Each row is a point. The points of each table are mixes of a few directions, plus a little noise. Count the directions of each table, and those that both share. Where both have some left over, give the other angles between the two spaces (their principal angles), to ten degrees, smallest first.
In the rows, 128 means zero.

First (7 x 3)
[[110 145  98]
 [109 121 128]
 [103 110 138]
 [ 96  75 178]
 [131 142 113]
 [191 134 151]
 [156 169  92]]
Second (5 x 3)
[[ 99 171 107]
 [139 111 136]
 [125 132 126]
 [171  62 159]
 [105 163 112]]
Directions: first 2, second 1, shared 0; angles 30

First (6 x 4)
[[126 110  80 148]
 [133 162 119 138]
 [122  84 147 112]
 [134 171 218  95]
 [126 118 119 129]
 [127 119  84 147]]
Second (7 x 4)
[[102 136 108 138]
 [ 88 141  98 143]
 [ 92 140 101 142]
 [134 126 132 126]
 [127 128 127 128]
 [128 128 128 128]
 [225  95 202  89]]
Directions: first 2, second 1, shared 0; angles 50

First (7 x 6)
[[ 91  99 124 105 147  88]
 [ 77  74 128 107 153 113]
 [145 178 140 135 152 171]
 [172 146 127 159  92 167]
 [145 157 100 156 106 126]
 [ 96  74 124 111 126  93]
 [172 167 153 124 120 139]]
Second (7 x 6)
[[121 132 143 144 125 127]
 [156  41  80  91 166 116]
 [103 139 138 121 102 138]
 [109  97 171 187 136 114]
 [139 161 145 158 136 123]
 [153 207 113 112 124 138]
 [114 118 106  82 107 141]]
Directions: first 4, second 3, shared 1; angles 80, 90

First (9 x 8)
[[162 133 140 109 160 141 128 194]
 [ 92 117 126 117 133 115 123 119]
 [ 78 123 128 204 164  99 105 119]
 [205 144 138  98 128 160 143 180]
 [199 149 130 140 110 156 142 140]
 [ 93 123 121 159 122 112 121  91]
 [108 129 118 161 104 120 127  76]
 [ 81 111 115  69  85 119 136  67]
 [134 124 135  95 147 131 128 166]]
Second (8 x 8)
[[140 180  51 142 124 141 129 185]
 [119 127  86 115 110 171  95 162]
 [124 131 106 149 132 129 114 106]
 [124 109 158 160 147  96 127  52]
 [122 112 144 145 139 113 121  78]
 [148 164 134 144 144  90 173 132]
 [122 111 138  91 110 156 121 166]
 [125  91 206  77 115 129 149 141]]
Directions: first 3, second 3, shared 0; angles 30, 60, 90

First (10 x 9)
[[ 85 124 124 115 140 135 138 138 128]
 [160 123 132 136 126 115 121 113 130]
 [117 114 130 123 143 115 132 118 132]
 [129 133 127 129 124 134 127 133 128]
 [106 139 123 124 123 146 132 146 124]
 [110 138 123 124 121 143 132 144 124]
 [ 96 117 127 117 144 123 137 127 131]
 [124 135 126 128 122 137 129 137 125]
 [106 126 126 122 134 131 133 133 128]
 [249 130 141 161 103 100  99  92 130]]
Second (10 x 9)
[[ 71 124 123 112 143 138 142 142 128]
 [181 132 133 143 115 119 116 115 128]
 [120 127 128 126 130 130 130 130 128]
 [178 131 133 142 115 119 116 116 128]
 [116 127 127 124 131 130 131 131 128]
 [ 83 125 124 116 139 135 139 139 128]
 [ 77 125 123 114 141 137 140 141 127]
 [107 126 126 122 134 132 133 133 128]
 [220 134 137 154 104 112 106 105 128]
 [129 128 129 129 128 128 127 128 128]]
Directions: first 2, second 1, shared 1

First (9 x 11)
[[138 119 145 100 155 130 149 114 145 160 119]
 [116 157  79 220  64 132  99 135 114  83 104]
 [125  99 123 183  99  63 127 157  79  62 106]
 [125 152  92 197  87 139 118 119 135 117  90]
 [133 126 140  99 150 139 138 119 143 155 132]
 [137 125 140 107 150 138 147 111 150 163 115]
 [138 123 144  98 155 136 149 111 150 166 117]
 [107 139 142  57 140 155  85 155 109 109 226]
 [132 113 149  90 153 120 138 130 127 139 143]]
Second (10 x 11)
[[148 116 130 169 133 111 171 100 152 155  58]
 [114 139 134 144 115 147 127 124 136  89 202]
 [142 117 124 124 139 110 137 125 127 163  57]
 [110 143 136 151 110 154 128 124 139  75 231]
 [140 119 124 114 139 111 128 131 121 161  63]
 [117 131 121  60 137 129  74 168  90 136 133]
 [132 123 122 100 137 118 113 140 114 152  88]
 [116 133 123  71 133 132  81 162  96 128 147]
 [137 128 140 225 112 134 199  75 181 101 152]
 [123 131 129 123 126 133 121 133 124 119 149]]
Directions: first 3, second 2, shared 1; angles 70

First (9 x 12)
[[101 153 166 117 108 181  77 168 168 153 109 161]
 [157 126 113 143 145  94 145 113  86 105 184  96]
 [ 59 137 145 131  90 166 170 124  75 158  98  86]
 [171 110  98 126 160 100  95 129 179 110 123 153]
 [145 143 139 146 141 131 101 143 115 119 186 116]
 [ 93 107  97 143 128 120 176 108  82 134 105  65]
 [ 85 112 123 128 141 122 182  87 161 130  64 155]
 [194 131 127 107 117 114  83 151 139 119 155 154]
 [148 134 144 112 121 125 116 130 150 124 129 167]]
Second (11 x 12)
[[111  95 137 143 153 160 127 135 115 161 128  49]
 [138 106 177 112 124 135 114 134 135 139 130  98]
 [132 145 146 138 126 179 112 152 100 161 175 109]
 [156  90 137  90 123  91 141 106 176 119  63 159]
 [117 168 157 137 111 122 105 142 105 102 183 133]
 [ 98 158 171 144 117 105 103 138 102  86 183  99]
 [100  82 148 143 155 138 127 127 120 145 118  30]
 [123 184  98 142 112 114 127 130 112  97 161 188]
 [138 121  64 119 131  89 161  99 160 108  66 191]
 [149 125  86 124 135 158 145 127 134 162 105 161]
 [148 134  88 117 123 116 147 115 148 126  96 190]]
Directions: first 5, second 4, shared 2; angles 60, 90

First (11 x 14)
[[155 149 179 179 131 138  49 110 115 146 105 141  72 112]
 [129 118  83  97 185 126 122 136 124 128 124 120 148 153]
 [103 122 156 111 151 124 149 156 147 100 166 168 158 111]
 [ 91  93  76 113 110 115 151 124 102 135 147 117 114 142]
 [166 155 165 194 133 135  76  95 138 173 116 131  88 125]
 [103 141 125 100 151 114 163 143 121  75 200 119 174 129]
 [133 154 138 107 126 127 141 138 122  82 142 109 159 124]
 [124  90  82 102 121 133 121 134 117 151  67 126 107 141]
 [105 110 130 108  81 127 184 144 142 116 127 139 147 114]
 [113 102  73  79 111 126 152 140 106 112  98 103 138 142]
 [184 172 199 217 108 142 102  89 174 189 114 138 102 115]]
Second (10 x 14)
[[162 111  92 134 109 153 107 127 138 114 152 145 140 106]
 [ 62 161 197 116 165  79 169 131 109 155  84  95 105 174]
 [ 64 160 195 116 164  80 168 131 110 155  84  96 106 173]
 [ 99 143 159 122 143 106 145 129 120 140 108 112 119 148]
 [194  94  59 140  90 178  86 125 146 101 174 162 151  82]
 [188  98  65 140  95 172  91 126 145 104 168 158 150  87]
 [ 78 153 181 118 156  90 160 131 113 149  94 103 111 163]
 [119 132 137 126 132 121 133 129 125 132 123 123 125 134]
 [143 121 112 131 119 139 118 126 132 122 138 136 133 118]
 [170 107  84 136 104 160 102 127 141 110 156 149 143 100]]
Directions: first 6, second 1, shared 0; angles 90

First (8 x 18)
[[109 107 158 140 128 130 111  96 178 132 123 105 154  72 145  43  93 122]
 [161 111 111  68 108 131 144 126 109 101 140 168 102 174 155 161 188 134]
 [184 215 122  70  98 137 154 128 137  93 141 199 125 165 117 138 172 169]
 [ 99 122 129 163 147 115 122 140 113 145 115 115 144 114 120 132 105 119]
 [114 148 149 162 135  96 161 131 167 118  25 143 114 163  88 123  89  88]
 [126  89 118 141 132 146 109 129 119 146 158  78 108 116 129 145 121 120]
 [148 117 127 107 114 157 108 112 140 131 185 103 125  98 146 106 138 147]
 [ 84 113 111 173 164 110 114 164  62 160 135 114 153 118 125 177 120 125]]
Second (9 x 18)
[[124 126 130  89  95 130 107 110 173 102 124 136 122 102 125 101 109 118]
 [123 145 140 105 122 145 121 127 129 129 189 139 133 100 147 105 126 150]
 [103 161 164 185 141 122 143 128 181 142  81  99 115 114  83  93  52 101]
 [134 150 163 192 166 130 175 132 130 157 107 111 120 156 119 108 115 128]
 [173  71  99  60  90 119 126  94 144  82  77 156 118 168 155 133 194 116]
 [158 100 118 108 122 125 141 114 122 114 104 141 124 163 148 134 173 128]
 [127 145 134 143 156 142 140 147  75 155 196 132 141 127 151 140 151 162]
 [117 145 136 202 173 121 153 154  93 167 113 103 132 149 107 154 114 127]
 [ 92 109  68  68  87 118  45 144 105 104 161 135 147  71 117 185 116 124]]
Directions: first 5, second 4, shared 2; angles 30, 80

First (10 x 20)
[[126 129 134 101 117 129 121 152 115 133 133 112 120  88  89 111 140 119
  118 126]
 [ 93  99 123 124 144  62 118 134 135 198 160 115  90 116 145 134 145 132
   87 115]
 [129 122 132 109 126 126 124 149 119 139 131 123 123  99 102 118 141 117
  117 122]
 [115 108 124 122 133  88 121 128 142 172 149 129 110 107 134 137 140 138
  107 114]
 [166 114 124 177 171 172 154 120 125  97  88 195 173 210 182 149 119  98
  155 124]
 [166 120 126 162 157 172 149 123 126  95  93 184 170 183 161 143 120 105
  155 124]
 [121 140 129  92  86 107 111 122 146 138 153  98 112  55  85 123 131 164
  125 125]
 [ 94 152 135 110 112 124 119 141 102 121 137  69 100 123 104 100 124 122
  114 151]
 [172 138 123 180 145 187 152  93 141  65  87 185 182 207 180 153 100 127
  178 134]
 [ 98 157 131 103  88 112 112 118 129 123 149  68 100  94 100 112 118 158
  124 146]]
Second (11 x 20)
[[140 122 129 121 128 133 128 134 131 129 125 140 135 114 120 129 133 126
  129 122]
 [125 143 132 135 133 153 133 134 107 100 114 116 133 159 130 117 119 111
  136 144]
 [190 117 138 107 135 195 141 172 109  90  91 182 178  93  75 117 148  84
  151 109]
 [165 131 137 119 135 184 138 161 104  89  97 155 162 125  97 114 134  92
  144 126]
 [129 128 129 127 129 129 128 128 129 127 128 129 129 127 127 127 128 127
  128 128]
 [ 84 171 132 157 133 146 133 113  90  85 116  67 108 221 166 106  94 116
  130 177]
 [130 125 128 126 128 127 128 129 131 131 129 132 129 121 126 128 130 130
  128 126]
 [149  93 123 106 121  89 120 126 168 180 152 166 128  55 110 152 152 154
  118  89]
 [ 45 126 110 148 113   7 106  61 178 210 196  66  55 144 199 157 111 207
   90 138]
 [155 111 129 114 127 132 129 141 138 138 127 159 143  88 106 133 143 125
  130 107]
 [ 97 142 126 142 127 111 126 110 125 130 137  97 108 162 153 127 114 138
  122 146]]
Directions: first 4, second 2, shared 2

First (11 x 24)
[[172 130 145 141  89 200 120  86 134 147 145 111 143 127  82 111  77 109
  110  98 143 101  91 148]
 [124 126 106 125 117 144 159 135 107 108 152 152 141  88 148 130 136  92
  130 147 111 149 100 131]
 [159 137 148 129  98 179 128  81 133 140  98 138 127 132  99 101  78  81
  122 130 150  95 111 144]
 [188 135 141 121  94 183 121  97 142 157 119 119 121 130  87  99  76  88
  125 114 167  83 117 136]
 [106 131 175 152 131 125 101  96 143 142  84 124 128 164 120 130 121 163
  113 131 104 130 132 136]
 [ 99 127  62 110 160 105 140 138 105  74 166 117 135 134 117 132 120 125
  139  91 184 107 147 137]
 [113 125 101 110 148  83 148 175 118 116 136 146 118 104 170 140 172 122
  147 156 117 153 146 108]
 [118 122 123 129 144  97 122 160 132 132 147 115 126 129 143 145 160 165
  131 124 112 148 140 114]
 [ 76 127 131 131 158  76 131 145 122 110 103 146 123 135 166 145 167 152
  134 156  97 159 148 120]
 [126 119  81 118 149 107 127 166 120 110 194  94 136 126 120 144 143 161
  134  84 155 127 140 122]
 [126 130 194 143 121 108 111 129 153 173  65 145 110 139 156 131 156 150
  124 177  69 155 137 112]]
Second (10 x 24)
[[121 128 122 128 133 125 127 127 125 121 131 126 130 132 125 129 126 131
  128 122 134 126 130 131]
 [214 127 153 121  89 167 114 143 157 193 146 101 115 115 104 113 115 121
  127 118 136 108 120 112]
 [172 129 164 128  97 148 131 139 145 176 111 140 117 103 143 120 139 109
  128 164  94 142 114 112]
 [ 71 128  97 130 161 102 131 116 108  76 133 129 140 148 126 138 125 143
  128 108 148 126 140 144]
 [ 94 128 114 130 145 113 131 121 116 100 126 133 134 136 132 134 130 134
  128 124 132 131 133 136]
 [ 83 127  72 125 170 108 117 114 109  68 166  94 143 168  90 136 103 161
  127  58 194  95 151 151]
 [249 127 182 121  64 183 117 152 171 230 131 113 106  95 117 107 124 105
  128 148 107 120 107  99]
 [159 127 134 125 116 142 122 133 138 149 138 115 124 126 116 123 121 128
  128 119 136 118 126 123]
 [ 56 130 121 136 153  95 145 118 104  82  98 165 136 128 164 140 149 124
  129 161  99 158 130 137]
 [ 60 130 122 135 152  97 144 118 106  85 100 163 136 128 162 139 147 124
  129 159 101 157 129 137]]
Directions: first 5, second 2, shared 2
